Rows are points. The ring and each string are closed loops that go straight from each point to the next, and from the last back to the first. Before rounding, they use only three directions, however many columns there are. Count how often each string passes through the ring. Passing back the other way cancels.

Ring, 7 rows:
[[ -2 -67  -7 -10]
 [ 32 -20   1   2]
 [ 35  16   5 -17]
 [ 16  21  -1 -55]
 [-25   8   6 -70]
 [-52 -13  19 -47]
 [-46 -48  13 -26]]
String, 22 rows:
[[-31  25  35 -26]
 [-66  20  35 -56]
 [-70  -5  28 -53]
 [-78  -9  42 -27]
 [-73 -44  23 -34]
 [-72 -39  40   0]
 [-31 -19  28  -1]
 [-16 -34   8 -20]
 [-20 -43  21  14]
 [  0 -74  -2   9]
 [ 23 -89 -27 -11]
 [ 23 -64 -27 -32]
 [  0 -14   9 -18]
 [ 17  15  30  22]
 [ 49  34  27  29]
 [ 57  57  29  20]
 [ 22  35  23  -7]
 [  6  -7   0 -38]
 [ -2  14  19 -22]
 [  0  46  20 -45]
 [-10  11  14 -39]
 [-12  -8   4 -47]]
Times through: 1

Ring:
[[ 61   2  54 -18 -26  30 -19  25   6 -13 -38]
 [ 39  25  63 -12  -4  39 -30  20  11 -33 -38]
 [ -8  54  35  -4   8  41 -28  -1  23 -36 -29]
 [-30  60   3  -3  -1  36 -16 -17  30 -21 -22]
 [-42  50 -26  -3 -17  28   1 -26  34   3 -15]
 [-34  10 -37  -6 -38  20  19 -16  34  39  -8]
 [ -5 -18 -20 -11 -48  18  22   2  27  49 -11]
 [ 31 -26   5 -17 -51  19  13  15  17  38 -21]
 [ 56 -19  29 -20 -45  22  -1  22   9  17 -31]]
String (35 x 11):
[[  8 -17  74  -4   7  46 -19  44  21  -5 -22]
 [ 50  -4 100 -10   8  47 -36  49   8 -33 -38]
 [ 76  29  87 -18  -5  39 -43  28  -1 -53 -50]
 [ 28  16  96  -6  20  51 -40  40  13 -43 -36]
 [ -6   6  81   1  25  53 -30  39  24 -25 -23]
 [-15   8  64   1  19  49 -23  31  27 -16 -20]
 [-20  24  79   4  35  56 -35  32  27 -37 -23]
 [-14  50  63   1  28  51 -38  13  24 -48 -29]
 [-43  23  63   7  35  55 -27  26  34 -25 -16]
 [-52  52  53   8  40  56 -33  10  35 -41 -19]
 [-23  93   4  -4   4  36 -28 -31  26 -47 -31]
 [  5  95 -28 -15 -30  20 -16 -47  19 -33 -36]
 [ 11  90 -39 -17 -41  15  -9 -51  18 -23 -36]
 [-26  92 -46  -9 -27  21  -6 -53  28 -18 -26]
 [-61  88 -57  -2 -18  24   1 -55  39  -7 -15]
 [-76  31 -12   6   4  38   3 -10  45  13  -3]
 [-53  10   7   3   0  39   2   6  39  17  -6]
 [-63  -3  13   6   5  42   4  14  42  24  -1]
 [-81  16 -51   3 -23  26  25 -22  48  47   5]
 [-39  35 -90 -12 -65   5  33 -50  36  51  -7]
 [ -1  36 -79 -19 -75   2  27 -47  25  41 -18]
 [  6  20 -21 -14 -45  18   8 -15  22  20 -22]
 [-18  -4  15  -4 -15  33   2  13  29  20 -13]
 [-11  -1  16  -6 -17  32   0  12  27  17 -16]
 [-12 -11  12  -6 -22  31   5  14  28  26 -13]
 [-35 -43  35   2  -4  41   8  39  35  40  -2]
 [  1 -55  13  -9 -39  26  21  32  26  59  -7]
 [ -8 -40  34  -4 -17  35   7  36  28  36 -10]
 [  6 -15  25  -9 -23  31   1  21  23  21 -18]
 [ 52  14  -3 -23 -57  14   1  -6   9  11 -34]
 [100   3   0 -34 -80   4   3  -3  -4  14 -45]
 [116  -8  22 -35 -76   8  -3  11  -8   8 -48]
 [106  12  19 -33 -68  10  -9   2  -7  -4 -49]
 [ 68  17  23 -24 -47  19 -11   4   4  -7 -41]
 [ 23   5  36 -11 -19  32 -11  17  17  -1 -27]]
Times through: 1

Ring, 7 rows:
[[ 63  33  14   7 -12  -4 -57  19  17 -61  11 -11  29 -34]
 [ 48  78 -26  20  -1  15 -38  22 -23 -15  24  12  44 -22]
 [  4  74 -46  46   2  26  10  15 -36  51  16  13  24  -2]
 [-25  36 -38  62  -7  22  49  15 -12  79  -5 -13 -13   5]
 [-21 -24   1  57 -24   2  53  18  43  47 -31 -53 -49  -5]
 [  2 -45  31  39 -29 -12  19  14  62  -3 -32 -59 -44 -18]
 [ 46 -16  39  13 -22 -15 -41  12  47 -60  -9 -35  -1 -32]]
String:
[[ 17  21   4  31  -8   5 -23  -1  -3  -3   7   0  17 -13]
 [ 26  37 -11  31 -10   8 -11  19   4   0   4 -12  11 -17]
 [ 10  36  -7  35  -2  12 -23  -7 -23  11  16  16  28  -7]
 [  5  82 -38  41  11  28 -23 -10 -65  39  34  46  53   2]
 [ 15 114 -73  45   7  36  12  29 -54  60  26  22  38  -4]
 [ 27  99 -69  43  -4  28  31  55 -16  49   8 -16  11 -14]
 [ 13  46 -27  41  -8  15  12  24  -3  29   2 -13   4 -11]
 [ 28  78 -54  40  -9  21  29  53   0  37   0 -26   1 -17]
 [ 14 101 -71  47   1  32  28  40 -34  62  15   2  20  -6]
 [ 38  95 -61  36  -7  23  22  59  -5  30   6 -22  11 -20]
 [ 10  40 -14  38  -4  13 -10   3 -17  19  11   6  19  -8]
 [  1  41  -4  36   6  16 -42 -30 -50  15  29  44  48   1]
 [ 51  89 -25  16   6  17 -57  10 -42 -20  36  32  63 -20]
 [105 117 -39  -4  -4  11 -57  64  -3 -63  27  -8  55 -47]
 [ 84  75 -22   6 -14   4 -31  61  25 -50   7 -33  22 -43]
 [ 30  22   5  26 -12   2 -23  12  11 -17   3 -13  12 -20]
 [ 17   6  17  29 -10   0 -30  -6   5 -14   4  -3  13 -14]
 [ 11  -6  28  29  -9  -2 -40 -21   0 -18   7   6  18 -11]
 [ 66  10  39   0 -13 -13 -79   4  23 -85  11  -7  33 -36]
 [ 96  41  19  -9 -16 -11 -74  39  36 -99  10 -26  32 -50]
 [ 88  64 -12   3 -17  -1 -36  61  35 -62   4 -39  18 -46]
 [ 51  46  -8  19 -12   4 -26  31  14 -28   6 -19  17 -28]]
Times through: 3
String (21 x 14):
[[ 72  59 -12   9 -13   2 -34  46  22 -47   7 -26  21 -38]
 [ 88  87 -22   2  -8   7 -51  50   6 -57  20 -12  42 -41]
 [ 93 109 -31  -1   0  12 -67  45 -16 -59  33   8  63 -40]
 [ 48  66  -7  14   3  11 -65   0 -33 -32  32  30  59 -20]
 [ 10  18  12  31  -3   6 -40 -20 -20  -5  16  20  31  -8]
 [ 39  43  -9  24  -9   6 -23  22   5 -15   8 -11  18 -22]
 [ 29  27   3  26  -9   3 -28   8   3 -16   8  -5  18 -19]
 [ 24   9  24  23  -7  -1 -49 -14  -3 -29  12   9  27 -16]
 [ 15 -15  42  23  -8  -7 -58 -32  -1 -35  11  13  25 -13]
 [ 23  11   8  29 -15   0 -13  13  20 -11  -4 -22   1 -19]
 [ 52  12   8  19 -24  -7  -8  45  55 -38 -16 -55 -15 -36]
 [ 53 -22  32  16 -33 -19  -8  44  84 -56 -29 -75 -33 -41]
 [ 36   2   7  27 -25  -6   8  41  55 -19 -21 -58 -25 -29]
 [ 38   9   0  28 -26  -5  15  49  58 -15 -23 -63 -29 -31]
 [ 31 -40  33  27 -35 -18  13  37  87 -32 -38 -81 -49 -33]
 [ 17 -68  58  28 -33 -24  -5   9  81 -40 -35 -65 -44 -26]
 [ -4 -68  66  32 -21 -18 -32 -32  38 -30 -15 -20 -15 -12]
 [ 14 -21  33  29 -17  -8 -23  -5  28 -22  -8 -21  -5 -17]
 [  6  -7  21  34 -12  -1 -21 -10   9  -5  -1  -7   5 -11]
 [ 18 -11  34  25 -11  -6 -44 -17  10 -30   4  -1  15 -15]
 [ 31  18   9  25 -12   0 -27  10  13 -21   3 -13  11 -21]]
Times through: 2

Ring:
[[ 87  -3  31  18 -59 -57  -4  56  34 -65   1 -31 -31   1]
 [ 82  14  48  24 -53 -57 -13  54  41 -57   4 -22 -41  -3]
 [ 49  31  62  21 -25 -43 -21  29  35 -29   7  -1 -45 -10]
 [ -7  39  53   3  13 -11 -22 -18  14  13   5  17 -32 -14]
 [-49  32  10 -20  29  29 -15 -55  -6  38  -4  12  -5 -10]
 [-55   9 -44 -39  17  53  -1 -63 -17  33 -14 -14  23   0]
 [-36  -7 -56 -40   1  44   7 -49 -18  16 -16 -26  28   5]
 [ 11 -26 -38 -27 -23   5  14 -12 -10 -19 -13 -33  17   8]
 [ 56 -26  -6  -6 -45 -33  11  26   8 -49  -7 -34  -5   7]]
String (27 x 14):
[[ -26   21  -77  -31  -25   67   -8  -34   11    7  -19  -50   26    7]
 [ -88   -1 -104  -64   19   98    8  -92  -32   48  -25  -33   55    8]
 [ -58  -17  -41  -47   28   40   13  -70  -38   33  -15   -5   29    2]
 [ -21  -11   -6  -27   12    6    7  -38  -20   11   -8   -2    6   -1]
 [   6    7  -31  -17  -26   19   -3  -10   10  -12  -11  -34    6    4]
 [ -19   -5  -96  -40  -31   63    6  -32   -1   -3  -23  -59   39   13]
 [ -12    3  -94  -35  -39   62    1  -24    8   -8  -22  -63   35   13]
 [   2    6  -25  -18  -20   17   -3  -14    6   -8  -10  -28    5    2]
 [ -23   -9   19  -23   25   -7    5  -41  -24   16   -3   14   -3   -6]
 [ -51   -4  -11  -36   33   25    5  -63  -30   33   -9    8   12   -4]
 [ -15    5    4  -18    7    5   -2  -30   -7    9   -5   -2   -3   -4]
 [ -14   26  -48  -21  -23   47  -12  -24   16    3  -13  -38   11    3]
 [ -56   44  -43  -28    8   70  -19  -57    7   36  -13  -20   13   -3]
 [ -15   29   -8  -13   -5   25  -15  -25   12    9   -6  -15   -4   -4]
 [  -8   20   24   -8    7   -2  -11  -22    4    8   -1    4  -16   -8]
 [ -11   19   56   -4   24  -21  -11  -26   -3   15    4   25  -27  -13]
 [  13   19    5   -5  -18    0  -11   -4   16  -10   -4  -17  -12   -3]
 [  15   45   19    6  -21    4  -25    3   34   -8   -1  -15  -25   -7]
 [  15   24   12   -1  -19   -3  -14    0   20  -11   -3  -15  -17   -4]
 [  15   21   11   -2  -18   -3  -13   -1   18  -11   -3  -15  -16   -4]
 [  14   36    6    1  -24    7  -20    1   29  -10   -3  -20  -18   -4]
 [ -16   53   59    6   19   -4  -29  -24   19   22    6   22  -37  -17]
 [ -44   37   89   -3   60  -18  -20  -53  -11   46   10   56  -38  -23]
 [ -37   16   68  -11   51  -19   -8  -50  -20   36    6   45  -26  -17]
 [  -7   12   15  -12    4   -1   -6  -22    0    5   -3   -1  -10   -5]
 [ -35   10   21  -20   30    6   -4  -47  -16   27   -3   16   -7   -9]
 [ -20   12  -11  -21    3   20   -5  -33   -3   11   -8  -10    2   -2]]
Times through: 2
String (31 x 14):
[[ -77  -15  -71  -59   30   67   14  -86  -42   44  -20  -15   44    5]
 [ -35  -18  -12  -35   24   12   12  -52  -32   20   -9    2   14   -1]
 [  -4   -6   -8  -20   -3    3    4  -22   -8   -2   -7  -12    3    0]
 [  13    4  -58  -20  -43   31   -1   -4   16  -21  -15  -53   16    9]
 [  14   -2  -22  -16  -25    6    1   -6    6  -17   -9  -30    3    4]
 [  32   -8  -74  -21  -62   27    5   11   19  -39  -18  -69   22   15]
 [  49  -43  -52  -22  -55  -11   21   19   -1  -52  -15  -56   19   15]
 [  52  -45    7  -11  -29  -48   21   18  -10  -45   -5  -20   -4    6]
 [  41  -35   49   -4   -5  -64   15   10  -15  -30    2    8  -20   -3]
 [  25   -5   24   -5  -12  -28    1    2    2  -19   -2   -6  -15   -3]
 [  69    2  -22    4  -71  -15   -4   43   36  -58   -8  -56   -8    8]
 [ 116   -1  -13   20 -103  -42   -5   83   56  -93   -6  -71  -21   11]
 [ 119  -10   56   31  -72  -88   -3   82   41  -86    6  -29  -45    1]
 [  66   -9   87   19  -16  -85   -1   35   11  -41   10   14  -47   -9]
 [  27    3   37    1  -10  -33   -4    5    7  -18    1    0  -23   -6]
 [  53   19   14   10  -46  -22  -13   31   35  -40   -2  -30  -24   -1]
 [  45   23    6    7  -45  -12  -15   26   35  -35   -3  -32  -20    0]
 [  66   40   39   26  -52  -32  -26   46   53  -44    4  -25  -42   -5]
 [  53   45   96   33  -17  -58  -30   33   42  -25   13   14  -62  -16]
 [  18   32  121   21   26  -65  -21    0   11    3   16   48  -61  -23]
 [   4   12   59    0   15  -32   -8  -14   -1    3    5   21  -30  -12]
 [  13   23    0   -4  -22    5  -13   -2   20  -11   -5  -21  -12   -2]
 [  10   26   -9   -6  -25   13  -14   -4   22  -10   -6  -26   -8   -1]
 [ -36   53   13   -9   14   32  -27  -40   16   30   -2    3  -15  -11]
 [ -72   47   35  -19   55   31  -22  -74  -11   61    1   35  -14  -18]
 [ -89   44   10  -30   58   52  -19  -88  -17   69   -4   28   -1  -15]
 [ -98   27   19  -37   75   42   -9  -99  -35   76   -3   41    2  -16]
 [ -44    7   21  -24   38    9   -2  -56  -22   34   -3   21   -4   -9]
 [ -10   11   -9  -17   -4   14   -5  -24    2    4   -7  -14    0   -2]
 [ -18   22  -70  -27  -29   60   -9  -27   15    2  -17  -50   22    7]
 [ -60   12 -105  -50   -8   93    0  -64   -8   28  -25  -49   46   10]]
Times through: 5

Ring:
[[ 15 -17 -39  28  -5 -76 -32  -8  10  -2   4  16  -9  14]
 [ 30  30 -20  32  23 -65 -35  -1  12   1 -24  15 -22  39]
 [ 33  47   1  19  48 -30 -25  10   9   5 -43  12 -26  48]
 [ 26  40  21  -5  67  21  -7  22   2   8 -54   9 -22  43]
 [  1  -3  28 -35  61  68  18  34 -10   7 -43   5  -2  20]
 [-14 -30  20 -42  44  70  25  34 -14   3 -28   4  10   4]
 [-25 -65  -5 -35  11  40  20  24 -13  -2  -1   6  21 -14]
 [-17 -72 -30 -12 -11 -15  -1   6  -5  -3  17  11  16 -16]
 [ -3 -53 -41  10 -15 -53 -19  -4   3  -3  17  14   5  -6]]
String:
[[  12  -57    3  -31   45   37    1    7   -3   19  -12   13  -11   -4]
 [  -7  -90    5  -50   37   64   17   13  -11   17   -1   10    4  -22]
 [ -45 -106   -5  -57    1   68   36   29  -21   -3   13    4   37  -36]
 [ -53  -58  -15  -30  -21   26   30   37  -19  -23    7    1   48  -16]
 [ -33 -105  -23  -36  -12   23   17   13  -13   -2   24    9   29  -34]
 [ -13 -121  -25  -35    2   18    5   -2   -7   13   28   14   10  -38]
 [  12  -62  -12  -18   29    7   -8   -1    0   16    0   15  -10   -6]
 [ -25  -26  -14  -11   -3    0    9   26   -9  -14   -6    5   24    3]
 [  -5  -25   -9  -10   17    2    0   16   -4   -2  -12    9    6    8]
 [   0  -68   -8  -27   25   23    2    7   -5   12    0   12   -1  -11]
 [ -18  -95    0  -51   25   62   22   17  -13   11    4    9   13  -26]
 [ -43  -51   13  -52   18   79   41   45  -22  -10  -15   -1   36  -10]
 [ -46    7   16  -32   14   58   38   58  -21  -26  -34   -5   41   15]
 [  -2   -9    0  -12   29   13    3   21   -4   -1  -23    8    3   16]
 [  26  -44   17  -35   71   54    0    7   -1   29  -26   14  -25    5]
 [  29  -28   21  -31   75   52   -2    9   -1   27  -34   13  -27   13]
 [   3    6    5   -9   35   12    0   23   -3   -1  -31    7   -2   24]
 [ -12   67   20   -3   37   22   13   49   -9  -20  -57   -1   13   49]
 [  15   67   32   -8   69   36    4   38   -3   -1  -68    3  -12   54]
 [  41   39   34  -14   92   42   -8   19    3   21  -63   10  -36   46]
 [  35    3   17  -14   72   27  -11    9    3   22  -41   13  -31   28]
 [  18    0    8  -11   50   16   -6   15    0   10  -33   10  -15   24]
 [  34   -4   24  -23   80   45   -5   11    1   25  -43   12  -31   25]
 [  28    6   41  -37   94   79    8   25   -4   24  -57    9  -27   29]
 [  26  -36   15  -30   68   46   -2    7   -1   26  -28   13  -25    9]
 [  -6   -1    5  -15   30   22    8   28   -7   -4  -28    6    6   19]
 [ -14   -6    7  -21   27   32   14   33  -10   -7  -27    4   13   15]]
Times through: 0

Ring (6 x 14):
[[  5  73  -4  57 -13  17  51   5   5   4  10  49  44 -28]
 [-15  75  32  62 -28  20  70  11  17  11   0  47  26   4]
 [-30  -3  20   8  -5   2  28  25  28  19  14 -16 -23  30]
 [-26 -60 -15 -27  22 -13 -12  33  31  17  31 -56 -42  26]
 [  2 -64 -65 -10  40 -20 -22  39  32   2  47 -41 -10 -11]
 [ 14   8 -51  27  19  -2   9  20  13  -1  33  10  30 -37]]
String:
[[   0   10  -28   -6   12    4   -2    2   -4   13   24  -11    7  -25]
 [  -1   41   -7   61   -6    7   51   26   27    1   17   38   31  -10]
 [   0  112   26  121  -37   23  106   24   30   -4   -1   98   66  -10]
 [  -9  113   40   84  -40   29   89    3    9    9   -8   76   47   -7]
 [ -18   86   41   41  -32   26   61   -7   -2   20   -6   39   19    1]
 [ -15   22    6    8   -4    9   22    7    8   17   13   -3   -2    1]
 [ -16   13    4   36   -4    2   39   30   32    8   17    9    2   13]
 [ -12   -2  -12   10    7    0   15   21   19   11   23  -10   -4    1]
 [ -19  -29  -13  -33   15   -3  -14   11    8   22   25  -46  -30    7]
 [ -28  -83  -24  -70   32  -15  -44   19   15   26   35  -90  -62   22]
 [ -27 -114  -39  -36   42  -30  -29   57   54   11   47  -82  -58   37]
 [ -14  -84  -46   -2   37  -25  -10   59   55    2   46  -48  -28   20]
 [  -7  -21  -27   23   16   -8   16   38   36    3   31   -9    0    3]
 [  -3  -23  -35   18   19   -9   10   35   32    3   34  -11    2   -4]
 [   9  -25  -55   55   25  -15   25   57   53  -12   42   12   24  -12]
 [   8    3  -41   58   14   -6   34   43   41   -8   33   24   31  -16]
 [  -2    4  -26   12   11    1   11   17   13    8   26   -4    8  -14]]
Times through: 0
String:
[[ 11   8 -45  52  15  -4  28  36  32  -7  33  23  34 -25]
 [  1  11 -27  27   9   1  20  22  18   4  26   8  17 -17]
 [  4  16 -32  -3  12   6  -1   0  -7  12  24  -6  13 -31]
 [ 13  67 -22  35  -4  17  29  -7 -11   6  15  37  44 -45]
 [  3  40 -18  -6   3  14   3 -15 -21  17  16   1  17 -35]
 [ -6  20 -11  22   2   5  24  15  14   9  19   7  11  -9]
 [-10  73  23  90 -26  15  84  29  34   1   5  64  38   4]
 [-16  82  39  97 -34  18  96  29  37   3  -1  70  36  14]
 [-14  30   9  40  -9   8  44  22  24   9  13  19  10   6]
 [-16  18   5   2  -3   8  18   6   6  19  13  -8  -6   2]
 [-26  13  19 -12  -6   9  15   2   3  25   9 -20 -21  14]
 [-44   1  46  13 -16   4  43  29  36  23   6 -16 -35  53]
 [-38 -21  27  30  -6  -6  45  50  57  13  17 -13 -30  53]
 [-37 -49  10  16   7 -13  27  56  61  11  25 -31 -38  53]
 [-32 -95 -22 -57  33 -20 -35  34  32  22  37 -88 -65  35]
 [-16 -74 -40 -69  37 -14 -50  12   5  23  38 -82 -47   2]
 [ -8 -25 -29 -21  20  -4 -13  13   8  15  29 -35 -14  -7]
 [ -9 -50 -37  14  26 -17   5  49  46   2  39 -25 -12  10]
 [ -3 -69 -57  15  36 -23  -3  59  54  -4  48 -30  -9   5]
 [ 10 -91 -91  -9  56 -30 -34  53  43  -6  60 -49  -8 -18]
 [ 17 -63 -90  -4  50 -22 -30  39  28  -6  55 -33   7 -34]
 [ 18 -21 -70  41  31 -13   9  44  37 -11  45   8  30 -31]]
Times through: 0

Ring, 10 rows:
[[-29  -8 -15 -39  36 -14   5  34 -22   1 -23 -14  11   7]
 [ -6  41 -21   2  37 -64   7  14 -31   4 -17  -3   3   9]
 [ 10  60 -20  39  25 -81   0  -3 -31   5  -1   8  -5   6]
 [ 19  49 -18  60   6 -68  -6 -18 -28   7  14  10  -8  -4]
 [ 21   6 -15  67 -18 -24 -12 -29 -20   8  29   3  -4 -19]
 [  9 -51  -8  50 -37  35 -19 -26 -10   7  39  -7   2 -30]
 [-13 -85   2  21 -41  71 -28  -7   0   2  41  -8   1 -28]
 [-40 -89  12 -19 -26  77 -34  26   6  -4  31  -3  -3 -12]
 [-50 -71   8 -45  -1  57 -24  43   0  -6  10  -6   0  -1]
 [-42 -40  -6 -51  24  20  -6  42 -13  -2 -13 -13   9   5]]
String, 24 rows:
[[ -48  -64   29   -4  -33   61  -55   36   14  -11   50   25  -26    1]
 [ -63 -120   26  -44  -33  114  -47   46   18  -10   38    1   -8   -8]
 [ -45 -109    2  -48  -13   92  -18   31    0   -2   10  -23   14  -16]
 [ -25  -48   -4  -15   -1   30  -13   19  -10    0    8  -10    5   -8]
 [ -44  -10   15  -18    7    1  -34   46   -2   -9   18   22  -20   16]
 [ -45   -1   12  -23   15   -9  -30   49   -5   -9   11   21  -19   20]
 [ -55  -25   -4  -75   42    5   -4   62  -14   -5  -27  -10    7   18]
 [ -23  -60  -32  -61   35   28   26   20  -28    9  -40  -50   40  -13]
 [ -13  -34  -21  -18   16    9    8    9  -23    6  -12  -26   20  -11]
 [ -22   36    0    5   22  -50  -19   29  -16   -4    6   20  -17   18]
 [ -13   94  -12    7   52 -112   -3   31  -31   -2  -16   23  -16   31]
 [  10   67  -34   14   49  -95   21    2  -42    9  -29   -8   10    8]
 [  17   96  -27   44   42 -120   10   -4  -40    7  -13   10   -5   13]
 [  23   51  -31   46   23  -76   13  -20  -37   11   -7   -7    7   -6]
 [   8    3  -20   30    5  -25    0  -12  -25    8    6   -9    7  -12]
 [   6   66    1   67    0  -77  -28   -2  -17   -1   32   37  -30   10]
 [  29   55  -10   95  -15  -70  -20  -31  -22    6   38   25  -20   -8]
 [  37  -41  -33   65  -27   14    8  -54  -27   17   20  -31   23  -44]
 [   5  -41  -16   28  -16   20   -6  -17  -17    8   17  -17   11  -24]
 [ -12   -5    2   28  -10   -7  -27    8   -9   -1   28   15  -14   -2]
 [  -3  -40   11   60  -48   32  -43  -13    2   -1   61   19  -20  -19]
 [  -1 -121   -6   28  -56  103  -20  -27   -1    8   43  -27   16  -47]
 [  -8 -100  -15    0  -26   78   -5  -12  -10    8   16  -34   24  -36]
 [ -21  -44    4    8  -16   31  -26   12   -4   -1   27    3   -6   -9]]
Times through: 5

Ring:
[[ 44  28  11   5 -43   5  46  14 -50  -5   4  21  11  -1]
 [ 32  23  -3  -4 -36   6  35   3 -81   5  18  30  32  -3]
 [ 20  18 -12  -9 -16   6  17  -5 -70  11  12  19  18 -12]
 [ 12  16 -16 -10  10   4  -2  -8 -25  14 -12  -9 -25 -25]
 [ -3  -3 -20  -9  40   6 -17  -3  28  10 -14 -11 -48 -35]
 [-23 -39 -25  -7  67  12 -25  10  73   0  13  21 -35 -38]
 [ -4 -28 -11   0  36  12   1  19  52  -8  19  33 -16 -25]
 [ 27   7   6   6 -13   8  31  19   1  -9   6  23  -6 -10]]
String:
[[  29   29   -3   -4  -17    3   19   -1  -42    8  -12   -5  -15  -15]
 [  13    8  -12   -7    3    6    8    0  -26    7    5   12   -5  -19]
 [  -2   -7  -23  -12   20    9   -5   -3  -26   11   19   23    6  -23]
 [   0    7  -26  -15   23    5  -13  -13  -30   18   -2   -2  -16  -29]
 [  12   26  -17  -12   16    1  -11  -15  -16   19  -33  -33  -51  -32]
 [  -7   -6  -25  -13   39    7  -19   -6    9   13   -4   -2  -31  -34]
 [  -7  -13  -23  -10   38    8  -14    0   15    8    6   10  -22  -31]
 [  10    6  -11   -5   16    6    1    2    8    5  -10   -3  -32  -25]
 [  12   11   -9   -4   20    4   -2    1   22    5  -24  -18  -52  -29]
 [ -22  -27  -27   -9   72    9  -34    2   79    6  -10   -7  -63  -44]
 [ -59  -77  -46  -14  120   17  -58    9  121    3   30   32  -42  -53]
 [ -42  -63  -36  -10   90   16  -38   11   87    0   34   40  -22  -42]
 [ -12  -29  -21   -6   43   12  -10   10   34    0   22   31  -11  -28]
 [ -29  -53  -29   -7   66   16  -21   14   60   -3   40   49   -4  -33]
 [ -43  -76  -32   -5   90   19  -30   23  105  -10   49   60  -11  -38]
 [ -27  -58  -23   -3   66   17  -15   23   78  -10   42   55   -6  -31]
 [  -8  -31  -16   -2   35   13    0   17   35   -5   29   41   -2  -23]
 [   5  -10  -12   -3   16   10    7   10    4    0   16   27   -4  -20]
 [  32   22    7    4  -14    4   27   12   -1   -4  -16   -2  -29  -14]
 [  49   31   22   12  -38    4   49   22   -4  -13  -17    2  -24   -4]
 [  53   30   23   13  -50    5   58   25  -23  -15   -3   19   -2    2]
 [  40   18   12    7  -39    7   48   20  -36  -10   13   32   16    0]
 [  42   22   11    6  -45    7   50   17  -53   -8   17   35   25    2]
 [  62   46   21    8  -76    4   68   16  -88   -7    6   26   30   11]
 [  70   61   24    8  -82    1   68   10  -95   -3  -12    5   14    9]
 [  39   33    6    1  -31    3   33    6  -42    2  -12    0  -11   -9]
 [  24   15   -4   -2  -12    6   21    5  -32    2    4   15   -1  -13]
 [  16    3  -11   -6  -10    9   19    4  -50    4   26   36   26  -11]
 [  13    1  -17  -10  -17   10   22    0  -89    9   46   55   59   -6]
 [  20   15  -15  -11  -26    8   23   -5 -102   13   33   40   50   -6]
 [  33   35   -4   -6  -30    3   25   -5  -74   11   -5    2    4  -10]]
Times through: 0
